Each row is a point. Two turns around zero, p and q, are shown by what they do to some points. Where does a point land after both, in the order given? Backwards means that the second turn is done in reverse. Each puzzle has new turns, and all numbers are rounded.

Turn p:
-34 56 -39 -> -58 11 -49
7 -20 45 -> 15 4 47
-36 -10 -4 -> -24 -28 5
64 -26 -1 -> 68 14 -3
Turn q:
39 -18 42 -> 48 -15 32
-40 -5 -50 -> -42 -2 -49
-32 -9 46 -> -20 -37 38
33 32 -37 -> 13 54 -21
Where do these land?
q, then p backwards: -57 32 8 -> -54 31 21
p, then q backwards: -49 -12 11 -> -44 -6 27
p, then q: 52 1 19 -> 26 43 24
q, then p: 50 -31 -61 -> 35 16 -76
p, then q: 4 10 23 -> -7 7 23

Turn p:
-14 -7 -10 32 4 65 -> 10 -35 40 11 25 44
31 -56 -54 -21 20 -4 -> 28 -25 39 9 -5 -69
26 -11 45 -38 12 -5 -> 14 61 15 -9 -13 -9
-11 11 29 64 -11 -22 -> -32 -16 -18 8 -46 45
-10 66 23 0 29 46 -> -4 31 -10 39 50 53
23 -9 -25 -3 -15 5 -> 31 -18 -1 0 -3 -15
-34 35 20 -21 -30 -40 -> -30 21 -55 -35 6 3
-22 34 -61 -27 -44 -15 -> 10 -38 -59 -24 43 -28
11 -63 33 13 36 -30 -> -27 20 50 2 -58 -24
Turn q:
-36 -29 21 -14 -54 15 -> -26 49 1 3 34 -42
44 47 41 22 19 -41 -> 23 -47 34 12 -62 -21
38 18 -55 -3 -2 -10 -> -7 -28 -54 4 -26 22
2 -44 19 -41 -3 -29 -> -7 -14 0 -48 28 -39
-57 16 13 47 11 -2 -> 13 4 42 55 29 12
-34 -21 -33 -24 -16 4 -> -4 16 -34 0 46 -1
36 49 44 7 55 36 -> 49 9 45 -16 -66 31
22 -53 -49 31 29 -1 -> -47 -36 -8 -19 19 56
-14 17 -2 -25 -39 27 -> 6 46 -27 10 -2 -19
Where do these land?
p, then q backwards: -35 26 1 -25 -7 9 -> -20 -38 -22 -16 -3 7
p, then q backwards: 36 -97 22 -50 -15 33 -> 2 5 108 -33 44 16
p, then q: -27 -6 23 32 62 -49 -> 2 21 23 72 45 -21
p, then q: -28 17 -20 -12 51 24 -> 23 -20 52 12 16 29
q, then p: 33 22 14 16 -20 -32 -> -9 -23 -9 -39 -35 -4
p, then q backwards: -34 -17 -56 17 -9 -5 -> 13 -26 -5 6 5 -64
p, then q: 30 28 31 36 -28 38 -> -27 47 -11 -11 -43 34
q, then p: 24 27 -14 -13 -34 -17 -> 2 -41 -25 -13 -13 -22

Turn p:
34 -20 -52 26 -7 25 6 27 -> 37 -40 3 1 3 40 -18 -38
20 34 73 5 -6 -18 -56 1 -> -30 40 -40 63 11 -9 -17 43
-30 -61 -39 -3 19 57 37 4 -> 11 -30 41 -76 5 5 -39 -33
15 -3 46 24 18 -29 26 -71 -> -18 38 -32 8 9 -71 15 -41
0 68 53 11 44 -23 2 -23 -> -57 41 -39 19 40 -13 44 7
-15 16 7 8 10 -40 -60 -5 -> -29 -29 -21 39 -3 -22 9 42
21 -14 -51 -66 -15 15 -29 18 -> 63 -28 -11 -29 -17 28 -6 49
6 -18 11 -44 -7 4 -41 53 -> 28 -2 16 12 12 20 -32 65
-43 -7 -71 25 -65 59 66 6 -> 3 -16 54 -54 -74 59 0 -68
-8 6 22 15 10 -51 50 -9 -> -9 25 28 17 16 -36 46 -27
Turn q:
13 -16 67 -55 8 -22 19 11 -> 8 34 26 20 69 33 22 19
-62 -31 -6 15 3 -18 12 42 -> -39 0 -16 -33 3 -19 8 63
-25 45 -25 -41 15 -7 9 -29 -> -19 9 16 -38 24 -1 -40 -44
23 6 -23 7 -52 50 -32 -57 -> 49 -20 41 -9 -66 11 -5 -39
61 13 -39 -62 -33 18 -40 -32 -> 36 43 58 31 -36 6 -44 -51
-9 -51 53 31 35 -31 -25 36 -> -25 -25 -3 45 32 -23 46 60
-38 57 -34 28 -2 60 -18 34 -> -55 -36 -24 -23 -60 39 -34 -11
36 -27 8 17 59 9 67 -19 -> 57 -23 -58 14 55 -4 -19 8
34 0 -38 36 -55 -38 40 -18 -> 44 43 -41 -24 -35 -36 31 -27
-34 3 38 23 23 -20 -33 31 -> -57 -27 3 16 15 -4 33 23
Where do these land?
p, then q backwards: 59 -32 -5 3 -32 33 44 -7 -> 51 23 -29 -26 -22 15 35 -45
p, then q: 28 59 -11 -40 28 30 -28 7 -> -8 7 -31 1 -23 21 -78 19
q, then p backwards: -46 -22 29 -7 -49 -50 -37 52 -> -74 53 36 -34 -1 -37 17 3
p, then q backwards: 43 30 -15 47 43 35 33 -20 -> 14 78 22 9 22 -17 44 -17
q, then p backwards: -30 -49 66 19 -16 30 -32 6 -> -39 24 -45 -31 1 -44 -19 53
p, then q: 11 -48 -32 -13 24 -29 -21 28 -> 20 5 -7 59 20 -21 13 37
q, then p: -18 -25 -41 -30 16 -21 42 41 -> -10 -36 -6 15 15 40 33 56
q, then p: -41 50 26 66 -52 31 -45 -63 -> 47 65 35 -52 -55 -62 -32 -25
q, then p backwards: 5 31 -33 -27 46 -4 44 -54 -> 43 -56 4 22 41 46 19 -14
q, then p: -11 7 17 -20 -6 -54 0 10 -> -33 14 8 -13 21 -4 43 4

Turn p:
39 -25 10 12 -45 -15 -27 -30 40 7 7 -> -7 -18 5 -31 -49 22 19 -51 21 -9 -12
-29 -5 -20 -35 55 35 -5 24 -18 21 -43 -> 30 -15 -8 27 52 -21 12 43 -16 36 -36
-45 -50 -9 4 35 36 65 -13 25 -28 -31 -> 44 55 -23 17 47 48 -2 28 29 -11 -44
21 -10 -47 16 -1 -63 27 -5 2 -18 37 -> -20 3 -59 16 -15 8 -28 -36 -17 -48 17
17 1 -5 -26 37 29 -12 1 50 5 41 -> 74 -12 -1 6 -30 9 11 -1 -28 -1 8
18 51 32 -53 -15 0 -43 -20 -11 29 -1 -> 2 -28 41 -32 6 -33 23 -32 -28 46 33
1 19 -40 41 -9 29 35 7 -46 43 -28 -> -62 22 1 7 11 5 8 44 -49 0 -42
-28 45 10 -7 -42 7 2 5 11 -32 25 -> -4 19 -2 -40 -10 8 -3 21 8 10 62
23 40 14 58 -18 -46 -41 -47 33 4 -12 -> -35 35 -3 -12 -73 -32 6 -57 16 27 0
44 17 11 9 55 -16 41 27 -28 -28 -12 -> 6 30 6 38 25 -56 2 3 -15 -59 0
-3 -35 34 -3 -34 38 -9 51 5 27 5 -> -4 -45 43 6 -7 35 31 39 27 -7 0
-56 21 -7 -10 -42 -47 -36 -7 -46 -53 -63 -> -57 2 -37 -44 48 -46 -28 1 63 44 18
-18 -37 9 5 24 -20 41 15 1 59 28 -> -5 -9 8 74 11 52 1 -9 -18 -5 -1
14 -31 8 -10 0 33 -39 -8 -19 -36 47 -> 37 -36 27 -32 -16 1 -51 8 8 -21 -2
Turn q:
-36 18 14 -35 -19 18 -35 29 40 -42 32 -> -74 -5 21 14 -10 -16 -5 -45 22 -33 8
14 -31 32 -47 -17 -71 -40 44 38 37 -6 -> -17 18 43 -33 26 -95 -27 -23 -26 25 -19
9 -22 9 17 52 6 29 16 -23 20 -18 -> 36 1 30 -4 24 20 6 50 3 -1 -17
-34 16 -9 12 -42 -29 5 -49 -8 3 21 -> -31 5 -52 2 -19 10 10 -12 -8 52 5
-37 -7 -40 -2 33 20 -10 -46 -34 42 -31 -> 22 -17 -38 57 35 31 -23 24 -11 22 -34
35 -18 -48 45 -14 27 3 -25 -45 -24 25 -> 52 6 -16 34 -27 40 11 -2 3 13 63
49 24 35 -18 1 4 -32 -16 -50 -33 -18 -> 21 53 -26 21 -34 -33 7 23 -5 -50 4
13 -18 25 26 -1 26 16 -10 1 -19 -51 -> 23 21 7 -21 -19 42 -15 8 -27 -29 -18
-20 -5 -29 26 -5 16 42 30 -42 13 -40 -> 11 -41 3 -3 -1 38 -19 59 -32 2 18
54 32 -1 -39 10 16 -24 5 35 52 25 -> 30 -11 -22 -18 41 -57 -11 -31 49 -25 -1
-39 -39 9 12 -8 14 62 2 7 -13 52 -> -40 8 25 -23 29 60 31 1 10 28 35
8 32 -46 -19 34 15 35 26 44 -54 -29 -> 4 -69 22 1 -8 14 49 -21 -15 -60 -16
-15 20 49 23 -24 -62 -51 -8 37 19 39 -> -37 32 1 -27 -37 -52 -14 -31 39 57 -28
Where do these land?
p, then q: 63 -23 10 18 16 -16 -30 -18 -23 -7 21 -> -8 55 -10 10 -38 -3 -1 -23 -46 10 -15
p, then q: -10 -23 11 43 -14 -50 -43 34 9 -21 18 -> -25 -8 17 -11 -21 12 -24 -72 -6 40 10
p, then q: -20 68 -36 -26 -21 -17 -4 7 14 22 21 -> -9 -17 -21 23 39 -8 9 29 18 42 55
p, then q: -3 4 -10 -24 -42 31 13 -29 32 -16 -8 -> -4 -12 -25 0 48 -8 16 -4 -2 -47 11
p, then q: 52 -20 36 27 2 59 24 -12 -97 -32 -66 -> -50 23 45 -3 -33 -35 20 42 -35 -53 -102
p, then q: -20 20 1 -66 5 -24 31 -2 32 22 40 -> 42 17 -18 20 28 25 30 10 51 11 44
q, then p: 35 0 73 70 11 63 23 4 -29 -17 -41 -> 34 -23 19 -82 -13 -42 53 56 6 -24 39
q, then p: -70 33 -28 -41 20 -9 0 -44 24 -1 27 -> -7 48 -41 36 14 41 -11 17 8 34 -58
p, then q: 9 -2 -33 13 20 -27 30 -3 21 -5 -17 -> 17 -39 -22 17 -28 18 19 1 -12 3 1
q, then p: 2 -28 19 36 -4 -1 -35 4 3 48 -34 -> -7 -43 21 -11 -21 -47 25 -14 1 32 -13
q, then p: -17 1 -51 -33 18 27 2 20 17 6 45 -> 39 25 0 42 -21 33 -33 -15 17 -9 -24
q, then p backwards: -29 20 -14 -65 12 -16 -15 21 36 -8 -8 -> 48 -11 -5 -5 3 -32 -6 14 -51 24 -34
p, then q: 7 -51 21 48 -23 -21 4 18 -41 10 0 -> -42 10 31 6 -30 42 -30 -25 -7 -2 -36

Turn p:
-15 44 -49 -16 17 -9 -61 16 -6 -11 -28 30 42 -75 -> 28 44 -19 40 17 0 -61 -17 20 37 -77 -13 -37 -18
9 -26 41 42 -7 31 -7 -11 -21 -39 -79 8 37 23 -> -10 55 -1 2 55 -43 43 13 0 -24 40 -18 -54 -11
22 24 -26 -19 16 -9 52 -1 -13 55 15 15 -12 -11 -> 6 -41 60 11 -28 20 6 -10 -23 -1 -41 6 8 -3
-5 9 -71 -44 -10 -27 -17 19 -17 19 27 23 -2 36 -> 32 9 17 7 -9 57 6 -40 35 18 -30 38 38 2
-29 -12 42 59 41 36 8 -2 -2 -42 83 -33 -15 46 -> -44 -6 -33 -16 -18 -5 27 66 10 -1 53 -46 79 -36
-25 -26 2 36 -37 3 18 16 -9 -70 -10 23 2 -34 -> 9 15 -22 -33 50 -64 -5 16 -8 26 3 25 7 -33
5 -13 12 -49 30 48 27 -4 3 -12 29 -23 -46 28 -> -59 -6 -8 -15 -23 15 27 -31 -38 -7 8 -15 53 17
0 -74 -38 11 58 -22 49 14 -2 32 35 -46 -13 35 -> -13 -72 -11 47 10 23 52 14 -1 -52 -6 25 69 -2
8 10 -14 -39 -28 -62 -52 10 -39 5 5 -16 27 -73 -> 23 -27 -43 -16 13 26 -29 -8 40 41 -70 13 -60 13
-32 -14 26 34 -73 81 3 44 37 -34 -50 -4 85 8 -> -49 47 6 36 37 -81 -14 -17 33 38 88 32 -47 -38
-22 11 -15 -46 -11 -58 -58 -43 22 36 -20 48 2 -67 -> 79 9 -33 17 -16 36 -54 -12 -35 32 -41 15 -56 32
18 37 62 -12 -31 18 41 -2 45 -28 -51 24 69 46 -> -49 46 63 -13 34 10 -28 3 -20 -9 77 15 -61 -19
0 -23 39 19 17 13 34 3 -34 53 21 -3 -48 43 -> -1 -40 35 -3 -21 -1 68 24 -13 -2 26 -26 34 37
10 -26 39 45 29 4 12 58 21 -16 24 -26 -70 36 -> -20 -35 2 -21 23 -33 3 23 14 -32 41 -40 81 40
-4 46 -23 -14 10 -30 15 -52 -1 42 -8 -43 -53 17 -> 4 0 16 -12 -77 23 5 20 -9 -50 -38 20 3 42
61 35 -28 -7 -22 -16 -64 -66 16 11 5 23 -5 -59 -> 66 3 -27 -28 -49 15 -47 -43 -5 -16 -36 -33 -60 -24
Turn q:
-9 -25 8 -1 -48 50 -41 34 4 -45 -49 -24 8 30 -> 40 16 -1 36 -9 -4 33 -12 -46 1 -75 25 -1 -41
-58 -26 -13 27 65 55 -5 -42 -4 4 -64 14 29 -72 -> -28 -15 -89 1 -11 23 1 36 35 -6 -7 -26 63 -87
26 53 -36 32 -73 43 8 -11 35 -21 28 -10 6 27 -> -5 26 44 82 -13 -45 -28 -31 -2 -17 7 19 -45 -23
20 -43 -8 -4 -34 13 41 6 -15 -27 -1 2 -40 56 -> -9 -13 46 11 -43 -41 7 15 -36 16 -38 24 14 32
55 17 -17 -7 43 -25 7 54 -8 32 -9 -29 -15 12 -> -18 6 9 -25 39 -9 4 -32 8 -36 -32 -40 6 62
9 -51 52 44 -39 76 -76 -15 3 17 13 9 6 -6 -> 54 -5 -5 62 61 -20 44 50 -8 1 2 53 28 -47
6 27 15 -43 -14 -12 49 38 -21 0 18 -7 -10 -37 -> 31 19 26 -28 -35 12 -15 18 36 -18 -8 -32 -27 35
-18 -5 30 -2 64 -42 13 19 46 -44 -25 -2 -29 3 -> -42 -2 -12 -37 22 54 -39 17 -24 40 -46 -14 -8 12
-4 52 -4 -12 -12 -20 79 1 -5 22 2 -4 8 48 -> -28 30 56 -30 -36 -37 -13 -23 -3 14 21 -49 -20 9
-77 -32 -49 4 4 -19 -12 -7 29 -39 -16 44 18 -17 -> -8 -36 -54 -9 -40 24 -24 -32 17 58 -12 36 2 -44
29 27 36 -13 12 -9 -67 -4 -39 50 51 6 -8 60 -> 19 42 39 -6 63 7 46 -25 -19 -5 60 28 29 44
-8 -43 -47 -38 -18 -34 85 23 44 22 -56 -18 53 -42 -> -18 -77 -18 -42 -56 -25 18 -12 41 3 -46 -69 -60 -23
-30 31 1 37 0 21 13 2 17 -2 65 -26 -70 6 -> 13 7 49 55 11 15 -74 5 1 23 18 -13 32 21
19 -23 6 74 -58 -39 -48 11 -28 22 -7 57 11 29 -> 40 4 -41 -7 41 -89 7 -15 -29 31 23 59 -8 13
55 15 40 -48 35 16 -31 -16 -14 30 22 16 -52 -19 -> -11 34 5 17 33 41 42 48 22 -21 24 2 15 68
3 19 21 -55 75 -8 21 -51 -60 -4 81 12 67 -58 -> -18 0 19 -80 -17 67 -3 32 62 -75 87 22 17 -15
-18 5 -36 5 0 -67 -35 -40 16 -17 -53 -41 18 -21 -> -13 -36 -73 -2 -10 28 -7 -41 -55 -10 17 -25 -35 -14
Where do these land?
p, then q: -31 37 46 19 -71 -2 -19 -35 -12 -45 56 -55 51 61 -> 46 0 47 49 -24 41 -12 -29 107 53 -5 -6 -39 17
q, then p: 21 56 -5 26 -70 2 20 38 -47 25 31 51 1 -24 -> 41 -7 24 -64 -14 54 -73 2 29 -43 16 -12 8 8
p, then q: 41 -48 7 -20 29 33 40 48 35 -6 -18 -7 -20 -32 -> -13 -44 -25 -50 -6 25 -10 5 -52 -3 33 21 49 -26
p, then q: -12 -31 28 -43 33 -20 42 34 -12 28 -73 22 -42 24 -> -40 43 45 -67 6 -22 2 11 -49 13 -1 11 61 -12
p, then q: 50 -18 15 19 16 -32 48 -55 -27 36 -29 -29 -29 -43 -> 11 -16 -7 -28 -59 -9 0 40 -54 0 -68 15 14 45
q, then p: -58 27 -3 29 -8 35 13 -10 -49 -56 4 -31 31 -31 -> 9 8 -38 -36 4 -26 -41 -40 34 34 -28 -24 -55 -36
q, then p: 7 -30 -51 42 6 -11 35 -33 51 9 -27 -50 -10 73 -> 23 -13 -60 20 8 -10 71 80 -1 14 -9 30 -29 27
p, then q: 8 38 -17 -14 40 46 -70 8 -39 -10 1 1 38 -17 -> -9 4 -24 63 10 3 -23 -17 -18 -11 6 -84 -6 -29
q, then p backwards: 9 -46 48 36 -15 -4 -52 -31 54 -53 18 14 -33 34 -> -69 -32 9 -36 7 -41 66 4 8 6 -11 29 52 -34
p, then q backwards: -15 44 9 3 5 -7 38 -43 60 2 -20 -16 13 40 -> 23 36 15 -5 -2 11 23 -55 -30 -61 36 -10 -1 2
p, then q: 11 33 -10 -61 -45 -47 -17 12 -22 -50 -25 9 36 -31 -> -43 46 -41 39 1 45 51 2 23 37 2 -20 28 26
p, then q backwards: 9 33 -32 -51 50 -27 -11 22 -46 19 37 43 -20 -23 -> -50 -25 6 -33 32 15 -5 68 28 -18 -16 -39 -44 16
p, then q backwards: -36 12 1 46 -5 -25 -45 43 -28 51 34 -15 -25 -42 -> -22 -50 -9 3 -30 12 39 37 10 37 1 26 -56 -53
q, then p: 8 -62 10 46 23 31 -2 -27 54 -5 26 21 59 19 -> 32 -34 -27 51 56 -13 -19 26 -63 41 -19 -12 9 12
p, then q: -11 -43 -48 -76 14 28 -20 29 28 55 -16 41 -50 -9 -> -51 2 -3 2 7 -73 33 6 -56 -22 70 24 29 -39

Turn p:
-37 -6 -11 -20 -24 77 11 -75 -67 -22 -28 13 22 19 -> -33 2 -32 -52 -47 -2 28 -1 36 -77 -36 65 -5 -18
14 -11 -26 23 52 -55 2 5 -28 -2 5 -1 -11 36 -> -21 -30 1 53 21 -5 -29 50 -6 0 5 12 -12 35
-35 31 -1 -60 -42 37 54 -15 -22 -15 -34 -22 20 34 -> -28 20 -35 -83 13 -3 35 20 37 -44 22 3 -22 -25
0 31 26 75 -54 47 10 33 -30 9 -18 -13 14 -33 -> 30 67 48 16 -38 -30 51 -18 30 1 30 29 -7 -22
-5 7 -23 -29 70 -67 -41 33 17 -72 15 -26 -28 -17 -> -29 -19 5 42 12 56 -55 14 1 -10 20 -80 25 63
-26 16 35 38 -1 23 42 -21 8 56 56 -35 0 -33 -> 81 2 4 6 27 -35 42 -44 -26 -35 16 16 -17 8
-42 -29 -1 -5 30 -11 -52 51 28 18 2 -1 8 25 -> -28 -2 34 0 -14 17 -23 1 -71 13 -2 -33 -37 13
9 7 -38 -20 20 -6 -38 -14 25 15 -38 -13 -58 -10 -> -38 22 -41 18 0 -31 -50 -20 -16 4 -12 -33 25 5
31 -30 47 1 -23 -75 -36 6 -1 25 16 15 21 -65 -> 23 -53 32 7 -11 2 -11 -59 13 83 22 6 11 36
54 -10 9 -42 28 -34 -22 31 10 -16 35 5 -57 42 -> 20 -6 -22 -6 13 21 -62 62 -29 40 3 -23 36 35
-37 11 -56 -19 -62 17 33 -30 -34 8 -40 -8 7 48 -> -59 33 -63 -31 7 -9 35 14 25 -18 3 42 -46 -22
27 -44 -32 -19 29 -59 -63 44 33 -45 81 30 -58 -12 -> 28 -18 -27 55 -16 89 -68 14 -41 59 -16 -47 20 50
71 -30 -54 -32 61 -24 -33 43 30 -7 46 -24 16 -14 -> 14 -24 1 33 12 11 -17 37 -7 48 -68 -84 5 58
-19 27 45 11 -2 64 53 -4 -35 44 -43 35 18 -17 -> 25 -11 20 -31 -37 -65 29 -1 18 -41 24 26 -12 -71
-38 6 -16 14 -41 40 79 -32 11 -8 -52 49 24 -3 -> -15 2 -17 -12 9 2 32 -16 45 -34 0 32 -30 -106
-3 72 44 46 -45 37 8 -52 13 25 -7 30 61 6 -> -1 0 28 -16 6 -25 98 -27 -10 -11 14 54 50 -55
35 -50 53 39 5 -10 -7 -4 43 -13 3 -32 0 -5 -> 33 14 65 0 43 8 -37 -25 -1 22 -27 16 16 13
Turn q:
52 13 42 -30 -27 6 9 51 -31 -58 -29 21 -52 51 -> -39 -27 -6 26 78 -25 -29 49 -15 36 -24 -10 32 -62
-3 35 -47 5 10 -31 31 -28 28 40 40 3 -1 11 -> 32 -2 -6 -3 -11 35 -38 17 4 -34 26 -7 -7 66
-41 8 -24 20 -42 -53 50 2 -24 45 7 -3 4 -57 -> 54 -1 21 -4 -25 50 32 8 6 -23 37 -78 -6 3
31 38 10 12 -44 2 50 -41 12 25 -23 -38 18 -33 -> -15 -37 55 0 -8 62 5 7 25 -52 26 4 -5 -16
-52 23 51 3 2 67 31 7 -19 40 35 -40 -57 8 -> -42 -1 45 -5 25 -20 74 34 -21 7 40 -2 44 62
5 31 -38 80 5 14 7 -22 -15 -12 34 -32 16 -27 -> 27 -5 22 49 -26 29 16 -17 73 5 8 16 14 40
4 -18 -40 -34 64 11 -30 33 10 -9 -65 48 16 1 -> 9 32 -56 -20 -7 5 -1 13 -31 16 -88 28 -37 -19
3 -8 1 -56 8 -24 -80 46 44 -30 -27 17 -21 -17 -> -53 19 -82 -13 16 -28 -11 -14 -8 12 -24 -23 -57 -31
8 -79 -13 -6 50 -47 -38 2 42 -37 -52 10 -18 13 -> 23 -12 -87 4 -19 -61 -6 -18 -23 -34 -43 21 -23 -43
-10 34 39 60 15 -10 -2 -52 -21 33 30 16 32 -8 -> 49 0 67 -19 22 -7 7 -35 41 -9 16 14 -14 40
-51 -62 -36 -8 22 -4 -62 33 88 -45 -51 62 40 38 -> -11 77 -63 -20 -62 -78 -45 -11 -12 -24 -88 -6 -27 -26
-12 13 -17 24 -21 -13 -8 -23 -39 49 14 -55 35 22 -> 11 -24 34 2 -13 39 1 -64 -6 -7 5 -19 36 41
76 -52 45 -54 -20 53 -8 79 -3 -6 11 31 -46 17 -> -62 -39 0 22 14 -49 -17 56 -68 83 3 9 -25 -49
5 8 18 -13 -37 47 11 -68 -60 -19 37 -5 -22 -1 -> -5 29 47 32 39 19 10 -14 -11 15 69 41 39 -14
-14 17 9 -2 17 -18 41 -19 -13 -17 39 -36 56 -17 -> 24 -11 7 -50 -23 29 -1 -10 47 8 36 13 38 6
Where do these land?
q, then p backwards: -12 42 56 47 46 -37 1 -26 -28 -6 -56 -32 -70 -9 -> 9 40 -10 10 25 -7 82 -73 17 1 33 -41 62 -4
q, then p: -68 1 -53 -16 61 59 11 2 25 -3 10 20 13 -35 -> -17 32 -52 -17 3 -7 54 59 3 21 48 -14 4 -61
p, then q backwards: -14 3 68 -26 -48 29 -65 46 -50 -21 -13 -13 -58 8 -> -52 -19 -28 -46 -5 26 33 -30 33 12 76 13 76 6
q, then p: 37 28 -31 10 -44 -33 12 -46 4 -37 39 -7 31 7 -> 13 20 23 9 -18 33 23 -36 -48 10 -53 -3 52 10
q, then p: -26 -22 7 -39 54 -16 -41 9 41 -2 -21 17 26 70 -> -102 -34 -46 -10 -20 0 -14 10 19 13 15 -8 8 20
q, then p: 24 -35 33 -40 -13 -2 55 -40 -47 -21 -55 -56 36 26 -> 22 -68 30 -35 -61 23 23 -41 63 -10 -45 -5 -10 -12
q, then p: 20 51 0 32 29 62 49 -14 -46 5 25 35 -58 -20 -> 58 -10 60 24 0 -26 -4 75 -44 6 18 -9 -6 -53
q, then p backwards: -2 -53 7 6 -35 21 30 -1 63 41 -39 -39 -40 -2 -> -57 41 -16 9 70 31 -26 -1 -37 19 -10 31 28 19
q, then p backwards: 36 -8 4 -50 55 -50 -45 -45 50 48 -5 -53 8 -18 -> -97 -36 4 -56 -15 -25 9 -64 -34 30 23 -2 -3 -2
p, then q backwards: 25 45 -6 6 -45 -19 -43 53 4 57 -45 37 40 20 -> -10 -52 47 -26 -23 71 -11 63 -22 -11 38 -3 -5 -32
q, then p: 42 7 4 1 -43 -48 -5 -32 -36 -42 33 48 25 -38 -> 59 2 -2 30 -11 -24 -3 -46 -33 15 -35 -29 65 26
p, then q: 46 -53 -46 12 10 50 1 25 18 -12 -8 -14 18 -26 -> -43 -37 6 10 20 14 29 1 9 -61 -49 -13 -23 -18
q, then p: -13 45 -2 -39 7 -22 27 55 2 10 18 19 -13 24 -> -23 18 9 -24 -10 -24 -2 35 -30 -2 -7 -50 -35 38
p, then q backwards: -64 -51 -29 48 -53 2 19 6 -45 -21 57 14 -7 14 -> 40 4 -69 -7 39 24 -14 -58 13 24 -12 19 2 -76
q, then p: -31 -1 -11 47 20 3 -6 10 45 6 59 24 50 -21 -> -9 35 -32 -32 48 10 4 3 -36 61 26 10 34 -8
